Each row is a point. Each copy is the shape, with its points in the same order, turned, moved and blurred by noise. Some copies are also mirrored. Which?
In the rows, zero is written as 128.

Shape (6 x 3):
[[110 125  95]
 [ 80 121 111]
 [145 121 149]
 [176 114 191]
 [150 109 131]
 [ 97 156  98]]
Copy 1:
[[126 167 115]
 [ 96 163 102]
 [132 106 140]
 [142  62 149]
 [143 122 128]
 [ 96 177 136]]
Copy 1 is: only turned
Copy 2, 6 rows:
[[108 144 128]
 [ 89 118 117]
 [155 116 154]
 [202  90 169]
 [156 136 135]
 [ 84 145 152]]
Copy 2 is: only turned
Copy 3 (6 x 3):
[[102  86 132]
 [122  59 145]
 [148 130 137]
 [188 164 143]
 [137 125 118]
 [ 88  84 163]]
Copy 3 is: only turned

Shape, 9 rows:
[[143 146 150  60]
 [121 146  87 116]
 [121 150 169  63]
 [119  95 113 164]
 [106 154 111 111]
 [149 101  85 149]
 [137 116 113 186]
 [128 176 105 128]
 [112  94 112 164]]
Copy 1, 9 rows:
[[119 123 195 114]
 [160 135 123 103]
 [114  94 195 118]
 [108 133  73 122]
 [154 112 129 108]
 [126 169  90 117]
 [126 140  70 151]
 [176 125 130 131]
 [107 129  69 116]]
Copy 1 is: mirrored
Copy 2 (9 x 4):
[[118 111 102  78]
 [113 105 147 143]
 [115 128  84  81]
 [164 147 148 170]
 [100 123 130 139]
 [159 112 174 163]
 [157 156 177 168]
 [ 88 124 160 131]
 [166 141 145 174]]
Copy 2 is: mirrored
Copy 3 (9 x 4):
[[ 85 193 120 162]
 [130 126  94 149]
 [ 61 183 130 156]
 [138 106 124  85]
 [110 120 109 151]
 [168 133 101 101]
 [168 106 142  96]
 [132 123 123 173]
 [136 108 122  84]]
Copy 3 is: only turned

Shape (7 x 4):
[[152 116 109  29]
 [155 127 194  97]
 [131 129 127 110]
 [133  99 122  95]
 [148 111 124 134]
 [150 106 132 136]
 [127  98 120 129]]
Copy 1 (7 x 4):
[[144  31 141 172]
 [105 116 192 160]
 [131 108 135 137]
 [118  99 119 159]
 [140 138 122 154]
 [132 138 129 155]
 [122 129 107 151]]
Copy 1 is: only turned
Copy 2 (7 x 4):
[[ 93 166 187 208]
 [ 65 116 100 187]
 [114 147 130 153]
 [ 92 159 149 151]
 [105 127 137 127]
 [ 97 126 131 126]
 [101 148 134 121]]
Copy 2 is: only turned
Copy 3 (7 x 4):
[[115 226 126  78]
 [173 137 100  59]
 [142 145 112 116]
 [139 153 155 105]
 [126 123 132 107]
 [123 114 133 101]
 [133 122 145 118]]
Copy 3 is: only turned

Shape:
[[112  86 172 149 143 171]
 [134 144 152  93 145  89]
 [125 139 157  90 142 109]
 [111 139 157 107 120 142]
 [106  56 146 119 127 105]
 [138  64  92 150 148  97]
 [156 113 143  74 160 164]
 [122  83 167 108 163 143]
 [146 145 107  93 149 156]
 [107 134 100 152  87 117]
 [134  79 169 140 110 149]]
Copy 1 (11 x 6):
[[190  91 126 160 137 165]
 [137 123 134  62 128 120]
 [143 117 147  75 140 121]
 [149 129 154 116 151 147]
 [184  96  95 121 161  99]
 [131 104  65 145 120  87]
 [152  80 180 120  98 122]
 [184  68 128 119 137 129]
 [110 120 171 125  98 123]
 [116 171 108 145 162 131]
 [202 118 119 145 137 133]]
Copy 1 is: only turned
Copy 2 (11 x 6):
[[ 98 138 106  89 195 148]
 [122 122 125 102  84 148]
 [115 118 128 100  99 158]
 [124  98 121 115 141 158]
 [ 59 164 138 127 146 162]
 [ 81 203 110 150 127 119]
 [ 86 101  65  92 121 146]
 [ 84 143  89 100 147 166]
 [116 100  71 134 121 122]
 [127 135 158 170 143 112]
 [ 70 136 132 100 177 128]]
Copy 2 is: only turned

Shape (10 x 6):
[[153 128 133 140 107 101]
 [168 127 136 105 170  82]
 [173 137 145 149 136 107]
 [ 83 101  95 139 125 194]
 [139 155 124 117 115 104]
 [ 92 132 126 162 126 115]
 [163 152 103 151 128  83]
 [ 88 122  98 126 134 159]
 [160 156 105 196 127 119]
 [ 96 173 135 117 172 183]]
Copy 1, 10 rows:
[[107 170 114  85 119 116]
 [ 93 176 151 119 144  67]
 [113 185 133  87 148 111]
 [117  86 125 145 120 188]
 [135 162 117 107 109  97]
 [110 163  87 139 121 146]
 [117 204 139 104 103 112]
 [122 110 122 153 116 153]
 [130 210 136 103 122 164]
 [174 120 129 171 167 133]]
Copy 1 is: only turned
Copy 2, 10 rows:
[[124 113 108 118 142  95]
 [160  76 122 164 126 128]
 [152 121 103 136 117 102]
 [122 141 196  43 136 134]
 [136 124 117 134 168 120]
 [102 140 171 123 140  95]
 [160 112 117 144 161  75]
 [132 131 183  79 160 134]
 [164 152 126 115 137  55]
 [157 178 174 119 133 173]]
Copy 2 is: mirrored

Shape (11 x 8):
[[129 124  92 144 158 128 126 100]
 [104 126 123 136 156  64 126 145]
 [171 140 197 129 131 178 159  95]
 [163 119 161 153 130 147  65 173]
 [147 142 150 148 171 175 109 114]
 [ 83 105 145 128 163  97 121 178]
 [101 145 156 112 113 143 151 137]
 [ 89 109 118 152 138 102 175 166]
 [103 118 104 121 157  92  98 113]
 [175 124 114 114 172 145  95 148]
 [155  95 170 124 136 167 105 123]]
Copy 1, 11 rows:
[[112 108 125 138 146 108 180 119]
 [136 127  70 182 149 113 146 149]
 [151 155 141  72  93 179 148 108]
 [144 188 110 120  78  86 173 164]
 [125 132 116  76 109 117 164 125]
 [151 119  68 150 136 102 130 191]
 [164 133 124 132 132 125  96 129]
 [166 118 122 156 188 119 137 179]
 [ 96 106  84 168 130  90 152 135]
 [148 118 106 123  85  76 196 128]
 [139 135 138 107  66 125 156 153]]
Copy 1 is: only turned
Copy 2:
[[113 121 147 144 135 169 110 138]
 [121  97 110 105 155 127 120 178]
 [ 55 216 125 147 104 109 102 119]
 [127 179  56 130 173 137 128  97]
 [ 86 177 116 172 146 154 135 121]
 [134 121 110 120 191  93 134 170]
 [108 148 133 130 114  79 141 132]
 [127 124 163  82 165 104 136 158]
 [138  97 113 148 141 144 108 164]
 [ 88 128  95 158 176 153 101  97]
 [116 193 105 163 149 118  89 112]]
Copy 2 is: mirrored
Copy 3:
[[ 83 159 106 131 143 151 125  97]
 [109 150 141 161 157 127 184 110]
 [102  81 149 109  61 113  79 127]
 [175 137 104 127 109  77 120  86]
 [109 131 117 119  82 121  98  74]
 [142 151 170 123 145 119 192  79]
 [134 117 167 106 104 157 138 131]
 [110 114 144 103 159 158 197 102]
 [102 187 137 149 148 126 145 104]
 [132 140 117 142 143 113  87  68]
 [124 135 137 100 104  81  92 104]]
Copy 3 is: mirrored

Shape:
[[101 103  98 166 120 174 106 128  96]
 [129 149 134 118  86 143 121 146 161]
 [117 142 107 114 101  61 132 155 118]
 [118  83 116 155 113 169 150  86 168]
 [ 62  84  69 161 128  91 169 131 119]
 [ 95 153 115  75 116 107 115 158 142]
 [106 166 134 140 122  99 108 146 134]
 [ 88 136 189  96 155 146 124 120 104]
 [ 90 133 134 101 127 139 121  92 137]
 [134 132 142 134 171  70  90  52 131]
 [ 84 148 135 175 149 111 110 106 144]
 [131 119 112  89 147 155 174 100 137]
 [118 158 100 143  54 131 100 105 122]
 [172 139 152 143 138 129  90 135 153]
 [169 159 126 112 115 191 113 136 117]]
Copy 1, 15 rows:
[[167 141 129 171 141  90 119 147 159]
 [116  95 162 122 152 135 108 121 109]
 [119 113 122 106  96 161  66 160 116]
 [133 178 169 150 160 133 167 135 127]
 [158 191 144 173  91 158  92 188 120]
 [ 98 100 126 133 126 127  69 148  75]
 [156  99 118 114 124 146  88 124  95]
 [125  88  82 162 113 113 161 131  74]
 [127 130 121 130 141 110 139 154  77]
 [146 172  51  69 133 145 144 132  94]
 [192 144 110 127 135 144 119 125  86]
 [ 86 160 147 138 103 100 150 126  92]
 [158 104 160  90 154 109 103 171 139]
 [127 116 105 107 154 140 119  73 130]
 [110  94 145 121 135  69 127  87 140]]
Copy 1 is: only turned
Copy 2 (15 x 9):
[[ 97 155 132 116  95  85 126  90 178]
 [196 148 117 111 139 105 138 119 134]
 [153 123  98 168 111 167 137 167 136]
 [119 141 128 100 111  69 154  85  89]
 [ 77 151  86 133  62 138 130 141 114]
 [166 175  91 140 151 136 119 160 139]
 [163 140 118 145 137 157  97 119 139]
 [107 157 148 108 211 140 121 122 144]
 [128 177 125 144 165 107 132 111 116]
 [116 104 161 202 160 129 106  95  85]
 [123 146 134 135 125 152  82  78 110]
 [115 128  78 115 172  83 165 113 112]
 [183 163 130 164  99 117 153  89 154]
 [173  83 146 123 151  98  97 111 137]
 [176 122 115 112 167  75 136  96 192]]
Copy 2 is: mirrored
Copy 3, 15 rows:
[[133 131 129 115 208 121 132 164 138]
 [ 79 135 119  97 108 102 154 132 140]
 [125 146  95 112  95  86  88 142 190]
 [144 171 148 149 161 112 183 125 106]
 [156 215 128 147 164  87 103 156 183]
 [ 66 149 109 118 116  99  85 123 156]
 [ 96 129 133 114 117 125 122 128 195]
 [ 90 125 180 136 125 175  87 148 122]
 [105 154 156 128 139 124 106 103 122]
 [171  97 161 164 117 127 101  70 169]
 [129 137 167 140 147 137 140 116 197]
 [123 175 104 154 133 152 117 117 100]
 [128 135 125  54 155  92 144 110 153]
 [109  74 121 145 109 124 158 131 145]
 [ 96  96  89  88 141 153 143 136  98]]
Copy 3 is: mirrored
Copy 4, 15 rows:
[[122 128 113  85 131  84 172 103  91]
 [ 95 162 139 153 152 107 129 121 138]
 [154 142 132 112 169  98 126 120 199]
 [146 171 115 127 124 106 133 155  57]
 [204 170  95  76 134  57 140 121 136]
 [106 186 153 104 148 107 133 109 187]
 [130 147 137 141 139 111 165  97 181]
 [ 79 150 107 100  81 133 170 148 163]
 [113 174 142 112 118 115 168 154 135]
 [182 134 149 121 127 181 200 167 159]
 [165 157 122 140 111 115 201 108 142]
 [128 164 155  97  93 122 105 157 119]
 [117 132 169 138 181  74 175 135 123]
 [118 124 133 151 144 177 147  99 130]
 [ 68 112 173 122 126 126 121 105 108]]
Copy 4 is: mirrored
